Each row of a before or after table is a point. One or more steps were done to the points. Then noise was added and the rows were shuffled. The steps act on columns, c1 being the first. What was done? A step turns or swaps two columns, mirrors them in a line or flattens them onto one, adds a multiple of one to another, or multiplies or shifts one. Angles are multiples of 10 degrees, from the lower column toward the higher: turns from -170 to 170, lines from 10 to 170 but not 90. Use the fewest steps. Two steps may share a column if one is a turn and the other turns, adds or multiplies; they go together, in the order done. Otherwise the lowest column goes first.
(in the rows, 100 means zero)

Before:
68 162
112 88
119 95
23 116
107 121
70 127
49 122
117 162
94 120
17 92
88 145
After, 11 rows:
131 144
118 102
129 173
131 127
94 85
118 87
86 91
147 103
108 183
159 69
164 119
Steps: turn c1 and c2 by -100 degrees

Before (8 x 4):
105 118 82 195
73 40 48 97
55 75 137 87
129 124 86 133
78 168 68 142
99 142 101 180
44 39 134 91
40 85 59 57
After:
44 37 130 105
77 168 77 94
37 86 52 90
100 144 117 102
52 69 130 105
131 126 90 97
76 40 52 95
105 117 98 100
Steps: flatten c3 and c4 onto the line at 10 degrees

Before:
96 82 99 98 92 107 112 116
80 108 116 118 92 91 114 105
80 101 108 103 96 110 111 88
115 100 102 89 123 103 88 108
83 114 104 85 93 93 106 110
79 107 99 107 92 113 5 109
80 94 93 97 91 97 81 91
126 111 94 95 93 104 110 103
85 102 104 94 94 125 109 106
72 112 85 114 101 101 104 107
After, 10 rows:
75 82 35 115 99 101 106 95
114 86 48 99 91 107 112 85
96 80 42 97 92 97 82 108
109 111 52 91 123 104 89 91
78 91 55 84 92 93 107 91
93 88 54 94 94 126 108 92
88 83 59 103 98 111 111 112
103 126 44 95 95 104 107 95
83 86 66 117 90 92 113 97
82 85 47 107 92 113 5 91
Steps: turn c1 and c2 by 60 degrees; shift c3 by -50; multiply c8 by -1

Before (13 x 11):
87 106 88 85 114 138 105 87 88 122 64
68 125 109 94 146 124 91 65 84 49 84
52 101 110 108 117 106 74 101 112 107 94
88 104 128 109 138 84 119 64 95 105 91
93 50 68 89 85 128 95 111 76 83 115
124 127 89 82 136 113 61 35 123 91 119
111 113 117 98 145 95 107 97 102 98 118
76 33 130 111 89 116 110 83 60 110 151
113 147 115 105 142 116 66 76 43 112 115
72 93 86 98 79 146 124 94 93 90 131
101 42 138 98 98 157 104 105 79 102 140
100 117 92 77 5 89 88 115 163 102 14
99 75 112 164 123 133 123 92 76 105 102
After:
54 102 111 109 118 102 83 119 133 95 104
87 103 129 99 139 83 128 96 114 73 94
65 124 110 109 144 126 148 135 103 116 90
120 146 113 114 144 111 93 132 65 74 114
79 94 89 123 82 138 121 87 113 101 138
97 74 113 171 123 100 113 84 91 91 102
86 31 130 122 92 113 111 96 79 79 151
86 117 93 75 8 101 85 103 183 109 15
83 107 91 108 118 141 100 93 109 76 64
105 42 137 126 100 149 98 95 99 102 137
92 48 65 105 84 130 104 104 96 121 118
127 126 88 88 135 118 130 160 143 66 115
116 111 119 97 149 97 109 98 125 100 116
Steps: turn c1 and c11 by -10 degrees; turn c4 and c6 by -30 degrees; turn c8 and c10 by 140 degrees; turn c7 and c8 by -60 degrees; shift c9 by 20

Before (9 x 14):
102 101 95 71 113 121 113 96 101 91 120 106 96 90
120 96 125 110 88 100 87 118 61 89 112 101 103 84
104 105 105 85 114 99 116 98 75 79 119 102 124 99
121 114 74 96 88 80 72 108 111 91 114 69 128 88
110 102 79 89 75 94 91 87 62 79 96 69 83 117
106 82 88 89 100 93 105 79 65 109 102 97 86 104
137 93 121 69 76 103 98 116 112 103 89 68 80 73
111 106 112 97 107 117 102 94 63 109 104 107 105 71
130 114 100 100 113 95 72 98 104 112 94 103 121 121
After (9 x 14):
116 96 124 108 89 101 87 117 61 88 103 102 103 85
136 93 120 68 75 103 99 116 112 104 81 5 80 74
105 103 103 86 114 98 115 98 74 78 109 107 123 100
111 101 78 89 76 95 93 88 63 78 86 6 81 118
103 102 94 71 112 120 113 95 100 90 108 120 95 90
122 113 73 98 88 80 72 106 110 91 103 6 126 90
111 105 112 96 106 117 101 94 64 109 94 124 103 72
104 82 87 90 99 91 105 77 67 109 92 90 86 103
131 113 101 101 113 94 73 97 102 111 85 109 121 121
Steps: shift c11 by -10; multiply c12 by 3

Before, 10 rows:
116 110 126 65 83 98 129 75 101 47 56 60 90 96 129 77 91 64 121 129
94 112 108 56 114 72 87 121 61 50 80 100 106 109 101 86 65 137 109 129
156 111 95 86 82 88 55 91 58 82 92 131 78 98 59 110 82 71 84 136
98 82 96 122 53 110 63 126 135 74 92 131 63 109 61 75 120 121 90 62
112 83 96 72 93 72 89 120 111 79 115 72 54 73 115 97 124 74 109 80
102 151 110 94 99 60 112 99 135 109 87 95 76 67 79 117 84 134 90 93
105 104 98 104 93 97 127 101 121 99 104 103 122 67 118 141 126 83 66 70
99 105 119 112 77 80 103 98 123 105 126 95 69 114 100 71 102 139 96 76
115 135 134 122 109 84 114 85 98 89 130 101 95 95 120 134 126 131 106 118
91 105 82 80 89 112 57 135 85 117 132 130 93 131 78 138 132 105 109 100
After (10 x 20):
111 107 93 133 94 128 91 120 111 79 115 72 54 73 145 96 123 75 109 80
98 126 94 86 53 116 136 126 135 74 93 131 63 109 118 75 120 121 89 62
100 99 130 86 78 113 85 98 122 105 126 94 70 113 136 71 102 140 96 76
114 75 154 67 108 103 78 85 99 88 130 100 95 95 92 135 126 131 106 118
91 89 71 117 89 119 141 134 85 118 132 129 94 131 77 138 132 105 109 99
93 73 113 137 114 130 92 121 61 51 80 100 106 109 57 86 65 137 109 129
102 50 117 89 99 123 64 99 135 109 87 95 76 67 90 118 84 135 90 93
116 79 141 129 83 82 78 75 102 46 56 60 90 95 86 77 91 63 121 129
156 85 92 109 82 138 127 91 58 81 92 131 78 98 6 110 82 70 84 136
105 98 97 94 93 85 78 101 121 99 104 103 122 67 162 141 126 83 66 70
Steps: turn c2 and c4 by -160 degrees; multiply c3 by 1.6; turn c6 and c7 by 140 degrees; add -1.5 times c20 to c15

Before:
124 107 98 84 102 133 114 113 80 68 98 101 120 56 125 107 50 98 105 75 118 102 89 113 136 80 90 63 114 121 90 97
110 102 102 51 87 156 100 125 101 106 92 45 94 73 116 127 58 151 83 69 148 92 80 122 114 67 110 45 107 98 44 104
94 102 147 104 101 116 106 97 98 57 93 68 79 108 115 96 80 102 139 129 78 59 97 107 188 127 110 109 120 79 123 91
125 110 103 85 87 142 125 118 65 51 91 81 75 87 98 122 72 115 71 101 103 80 71 99 115 94 103 105 119 93 61 85
35 107 121 82 53 98 96 48 91 88 62 130 62 112 55 87 106 81 153 143 59 73 104 64 86 112 109 129 99 64 96 98
87 98 140 110 97 97 85 78 100 79 102 87 54 92 75 101 94 60 126 114 75 69 122 109 129 165 80 117 118 69 130 72
123 113 66 35 46 135 55 125 107 117 101 104 115 89 124 130 55 133 65 78 116 120 61 119 91 54 168 56 86 55 56 113
78 133 92 54 5 49 68 67 145 119 63 159 100 177 90 75 135 131 82 77 112 123 69 93 83 54 152 46 89 17 56 64
89 86 109 146 86 110 114 63 95 44 84 107 57 94 84 109 32 92 118 105 105 49 95 91 122 92 74 112 145 74 115 104
After, 9 rows:
92 90 148 105 101 117 105 99 99 59 95 69 79 107 115 94 81 102 138 130 77 57 96 106 187 129 112 105 121 80 125 93
124 160 63 35 45 137 55 122 109 113 103 105 114 89 124 131 55 131 64 80 115 119 60 119 92 54 168 89 86 55 56 111
89 79 141 111 97 99 85 80 99 77 100 87 52 92 74 102 93 59 126 114 73 70 122 107 126 165 79 108 119 68 129 71
124 99 102 84 88 144 124 118 64 50 88 79 77 85 97 121 71 113 73 102 103 80 72 98 113 94 104 107 120 92 59 86
108 163 102 50 88 155 102 126 101 109 92 45 95 74 118 128 58 151 84 71 147 92 80 123 113 68 109 74 107 98 44 104
125 146 99 86 102 132 116 113 82 68 99 102 124 56 124 109 50 97 104 78 117 102 88 113 137 82 88 85 113 120 90 97
88 78 112 146 85 109 113 64 95 44 84 106 58 93 83 108 32 91 118 104 103 46 96 92 122 91 73 92 147 74 117 103
35 73 121 79 54 97 95 45 92 89 63 129 64 114 54 87 107 78 153 144 58 73 106 65 84 113 113 119 96 65 97 97
79 182 93 56 4 49 68 67 144 119 64 159 98 178 91 76 136 132 84 78 112 122 67 92 83 53 152 101 90 18 55 66
Steps: turn c2 and c28 by 60 degrees; multiply c2 by 1.3

Before, 12 rows:
117 105 133 80 107 89 25 116 92 55 62 53 72 62 115 65 123 65 77 77 131 119 121 95 75 101 84 75 116 89 121 79 102 95 108 121 115 97 130 156 47 142 63 96 102 111 112 84 131 82 92 97 98 83 113 57 89 148 118 139 112 91 89 105
126 116 99 97 140 69 90 133 106 111 100 93 130 63 158 74 88 93 59 118 68 85 120 80 95 96 112 108 77 134 88 110 146 60 83 105 121 116 106 81 110 81 94 109 100 92 119 109 74 117 70 103 67 139 111 52 124 107 81 139 128 62 100 100
90 145 131 175 128 95 54 99 110 126 72 93 109 96 102 119 91 100 44 81 106 96 152 109 116 68 121 58 109 107 79 75 134 79 111 98 149 81 133 106 111 79 44 135 52 98 102 136 97 104 113 91 87 122 93 97 62 84 104 116 93 93 83 101
117 41 127 103 128 86 78 119 34 105 69 78 101 139 129 118 53 87 96 99 126 102 163 58 118 98 99 99 92 115 135 59 79 69 127 84 103 106 100 114 88 122 117 76 81 64 99 124 70 113 123 99 74 112 102 91 91 122 91 76 102 78 59 151
105 150 156 53 151 106 99 101 122 89 99 97 105 140 95 114 130 69 42 99 107 150 119 95 80 94 96 103 114 101 113 113 120 78 107 90 93 120 109 107 57 144 127 80 111 74 111 83 78 95 75 96 83 159 91 65 116 65 112 84 70 126 83 79
81 104 103 104 148 42 67 72 112 76 62 117 105 106 103 72 92 52 30 99 80 134 105 103 94 106 122 113 107 102 64 87 123 110 161 93 69 47 110 103 150 78 93 136 63 102 77 100 167 86 150 124 118 107 80 124 88 85 113 111 70 89 108 117
131 104 90 84 99 20 102 114 125 120 48 93 94 158 122 122 110 110 124 58 110 60 95 110 94 80 43 85 99 85 65 128 129 75 104 105 100 95 141 132 87 79 127 99 116 137 88 131 110 112 108 102 113 64 58 89 113 112 93 111 97 98 72 46
101 32 116 111 117 116 116 108 159 102 90 83 67 90 137 116 48 92 123 124 118 142 102 121 99 117 81 136 114 73 98 105 90 96 131 96 96 105 155 84 111 175 141 108 135 98 102 88 59 123 98 79 148 79 80 92 75 99 93 100 111 55 93 109
118 71 128 105 74 129 97 116 115 105 71 46 126 62 134 174 65 121 67 144 91 111 165 72 119 85 67 81 126 83 120 88 153 65 81 102 89 108 102 118 114 108 128 62 86 110 83 92 100 41 80 128 88 110 141 46 114 108 99 93 97 75 93 103
93 101 89 103 112 121 48 103 110 49 59 98 104 135 127 117 117 85 140 50 109 126 68 116 75 91 50 94 89 110 104 71 125 142 85 100 84 55 134 88 120 103 139 101 123 74 52 110 68 98 101 75 123 105 95 111 105 57 126 75 113 71 81 71
121 97 188 87 104 123 99 120 90 77 91 65 94 85 102 131 115 123 68 95 87 128 111 115 103 136 107 87 136 93 76 91 97 141 91 156 153 98 141 118 111 18 108 108 135 111 76 82 111 106 68 113 127 105 103 62 59 77 106 90 85 121 98 102
85 98 90 95 140 85 118 164 118 55 108 81 99 79 68 126 89 49 69 73 82 95 126 102 93 100 116 98 58 76 82 54 66 124 133 139 87 138 106 101 93 101 104 106 96 179 80 94 93 125 137 133 120 103 89 92 73 148 99 84 135 65 103 77
After, 12 rows:
101 32 115 111 117 117 115 101 159 90 89 82 66 90 137 117 49 92 122 124 118 143 102 119 100 118 81 136 114 65 98 105 114 96 131 96 96 105 155 84 111 175 141 109 135 98 101 88 67 123 98 79 149 78 80 101 75 99 94 99 111 55 93 109
119 70 146 105 74 129 97 114 116 81 72 47 126 62 134 174 65 121 68 144 91 113 165 41 118 85 67 81 126 103 120 88 102 64 81 103 89 108 102 119 114 109 128 62 86 111 82 92 83 42 81 129 88 111 140 136 114 108 98 93 97 75 94 103
126 115 119 97 141 69 89 135 106 91 99 93 130 63 157 75 88 93 59 118 68 91 120 49 95 96 112 109 77 68 88 109 106 61 83 105 121 116 106 81 110 82 94 109 100 92 120 109 129 117 70 102 67 140 111 145 123 107 82 139 128 62 99 101
131 104 89 84 99 20 102 121 124 88 48 92 94 158 122 122 110 110 123 58 110 63 95 79 94 80 43 85 98 113 65 128 123 74 104 106 100 95 140 133 87 79 127 99 115 138 88 131 87 112 108 101 113 64 58 119 113 112 94 110 97 98 72 45
117 104 166 80 107 89 25 112 92 122 62 52 72 62 115 66 124 65 77 77 131 121 121 95 75 101 84 74 116 132 122 79 97 95 108 120 115 98 130 156 46 142 63 95 102 111 112 85 95 83 93 97 97 82 113 112 89 148 117 139 112 91 89 106
116 42 123 103 128 86 78 118 35 82 70 79 101 139 129 118 53 87 96 100 126 106 162 96 118 99 99 99 92 67 134 58 53 69 127 84 103 106 100 114 88 122 116 76 80 64 98 123 110 114 124 99 74 112 101 97 91 122 91 76 101 79 59 150
120 98 195 87 104 124 98 115 91 76 91 65 95 85 102 131 115 123 68 95 87 131 111 110 103 136 107 87 136 112 75 91 112 140 91 157 153 98 141 119 111 18 108 107 135 112 76 82 95 106 68 113 126 105 103 89 59 77 106 90 85 121 98 102
93 102 110 103 112 121 49 98 111 150 58 98 103 135 127 117 116 85 140 50 109 125 68 86 76 90 51 94 90 67 104 72 126 142 84 100 84 55 134 88 120 103 139 100 124 74 51 110 104 98 100 76 123 105 95 82 105 58 126 76 113 70 80 71
85 97 115 95 140 85 118 164 118 144 108 81 98 79 68 126 88 49 69 73 81 106 126 131 93 101 117 98 58 98 82 53 85 124 133 139 87 138 106 100 93 101 104 106 96 179 79 94 75 126 136 134 120 103 89 99 73 148 98 84 136 65 104 78
90 145 114 174 128 95 54 101 110 62 72 93 109 96 102 119 91 100 43 81 106 96 153 75 115 67 121 58 109 96 78 74 125 80 111 98 149 82 133 107 111 79 43 135 52 99 102 135 105 104 113 91 87 123 94 95 62 85 104 117 93 93 83 101
105 150 164 53 151 106 101 92 122 82 99 96 104 140 95 114 129 69 41 99 107 149 119 80 80 94 96 103 114 78 113 113 104 79 108 90 92 121 109 107 57 144 126 80 110 74 111 83 96 94 75 96 84 158 91 102 116 65 112 83 70 127 83 79
81 104 101 104 148 43 67 66 112 119 62 118 104 107 103 73 92 53 30 99 80 129 105 82 94 107 122 112 106 167 64 87 114 110 162 94 69 47 110 103 149 79 93 137 63 102 77 101 114 86 150 124 119 107 80 72 88 84 113 111 70 89 108 116
Steps: turn c3 and c10 by -150 degrees; turn c3 and c56 by 150 degrees; turn c8 and c22 by 10 degrees; turn c24 and c33 by 60 degrees; mirror c30 and c49 in the line at 50 degrees
